Each row of a before or after table is a point. One or more steps were done to the points. Then noise was added and the rows were shuffled. The steps act on how far a point lies along the listed directions, d1 being the first. What was done? A step turns or swaps two directions, mirrors them in a line or flattens them onto one, adds a multiple of one to another, or multiplies one. Angles are multiples of 10 degrees, from the lower direction toward the higher: turns from -170 to 170, lines from 10 to 170 but not 90. Use the fewest steps. Two steps may share a direction if one is a turn and the other turns, adds or multiplies; they go together, in the order done. Otherwise the lowest direction goes first.

Directions:
(1): [ 15 -49]
(2): [49 15]
Before, 10 rows:
[[-40  -2]
 [-74  30]
 [ 40 -19]
 [-47  50]
 [-18  28]
 [ 44 -29]
 [-32  33]
 [  0   4]
 [-39  32]
 [ 44 -39]]
After, 10 rows:
[[-30 -62]
 [ -3 -81]
 [-20 -26]
 [ -4   0]
 [-21 -42]
 [ 20  55]
 [ 16 -37]
 [-17 -47]
 [ 13  49]
 [  3  44]]
Steps: turn d1 and d2 by 110 degrees

Directions:
(1): [ 31 -49  25 -36]
(2): [  5  48  46 -29]
(3): [-61 -13  -2 -37]
(4): [-23 -20  50  43]
Before:
[[  7 -58  -3  81]
 [ -7 -49  -2   8]
 [  2 -41  48 -42]
 [-15  -8  17  50]
 [ -2 -15  35 -30]
 [-18   1 -20   0]
 [ 18 -19  23 -48]
 [-31 -56 -16  21]
 [ 18 -40  29  94]
 [-24 -26  55  67]]
After (10 x 4):
[[-35 -32  -8  -9]
 [-37 -36  23 -18]
 [ -5  34 -39 -48]
 [ 30  -3 -45   1]
 [ 28 -22 -83 -11]
 [ 78 -20 -62 -38]
 [ -7   4 -23 -46]
 [-50 -49  -9 -32]
 [ 57  10 -53 -60]
 [ -4  27   2   1]]
Steps: turn d1 and d3 by 50 degrees; turn d2 and d4 by 130 degrees

Directions:
(1): [ 19   3 -47 -41 -37 -60 -13  35]
(2): [ 44 -22   5   8  72 -29  29  34]
Before:
[[  2 -10   4   0   2   1   1  -3]
 [ 19   2   2  12  26  -7  -4  18]
 [-20  13  -9 -26 -69  21 -29 -23]
 [-37 -10  56  37  27  73   3 -49]
 [-22  -5 -10  -6 -14  19  -8 -16]
 [  3 -25  26  26  43  10  16  17]
 [ 13   0 -13 -12 -34 -14 -17   5]
 [ 32 -21   6   2  95 -28  18  27]]
After:
[[  5 -15 -12  -8  -8 -27  -2  33]
 [ 11   7   0   9  12  -3 -10  11]
 [  2 -10   0  -3  -4  -4  -1  -1]
 [ -7   2  11  -6 -18  30 -10 -20]
 [  3  -6  22  17   1  27  -4 -16]
 [-11  -8 -16 -10  -6   6  -4  -4]
 [  8  -9  -5 -12  43 -22  -1  11]
 [ 12  -7 -50 -55 -47 -66 -22  33]]
Steps: multiply d1 by -1; multiply d2 by 0.4

Directions:
(1): [  3 -90  15  33  -8  30 -36  16  -1]
(2): [-71  12   4  77   1  -9  23 -13  -5]
(3): [  1  28  14  13  56   8 -21  74 -42]
(4): [ 44   3  43  34 -38 -60  19  36  19]
(5): [ -1  18  82  -6   4   1 -38 -51 -28]
Before (13 x 9):
[[  9  -7  -4  -5 -37 -20  14 -22  29]
 [  3  14  59   4   8   5 -33 -20 -24]
 [ 11  13  -6   7   8  -4   4   9   1]
 [  7   4   3   3   0   0   8  17 -11]
 [ 32 -27 -20 -17  -1   2 -28   5   5]
 [ 17  -6  -3 -15   5   9  -7   4  -9]
 [ 18  19   6   9   1 -31  12  16   2]
 [ -5   1  14   4   1  -6   5 -23   2]
 [  8  19   7  17 -16 -24  21  17  21]
 [ -5  16  -7  -3  14  -1   6   8  -8]
 [  1  19  15  -9   6   1  -4  10  -3]
 [  6 -17  -8   4  -3  13  -5  19  -8]
 [ -5  -5  -2   5 -15 -10   9  -4  -5]]
After:
[[ 15 -13   1  13 -17 -23  10  -5  14]
 [  7 -29  10  18   4   6 -21  34  -4]
 [  3   7  -5  -7  -8   2  14  -6  -1]
 [  8   2  19  -7 -23 -10   5  -9  15]
 [ -7  -9  -1   8  -5  -3   2   8 -14]
 [ 18   4  -5 -21   2   5   0  -5  -3]
 [ -7  -5 -15  -6  -5   4   7 -21   8]
 [ -4  20 -22 -17   7  11   5   5 -11]
 [ 48  34  95  27 -41 -62   0  -4   6]
 [ -1 -12   1  20 -17  -5   9   9  19]
 [  5  -1 -11   1  -4   4   3 -14  10]
 [  8  -8  30  19  -2 -16   0   4   0]
 [ 21  12 -29 -28  20   4 -24  10  -7]]
Steps: turn d1 and d3 by 130 degrees; add 1.5 times d5 to d4
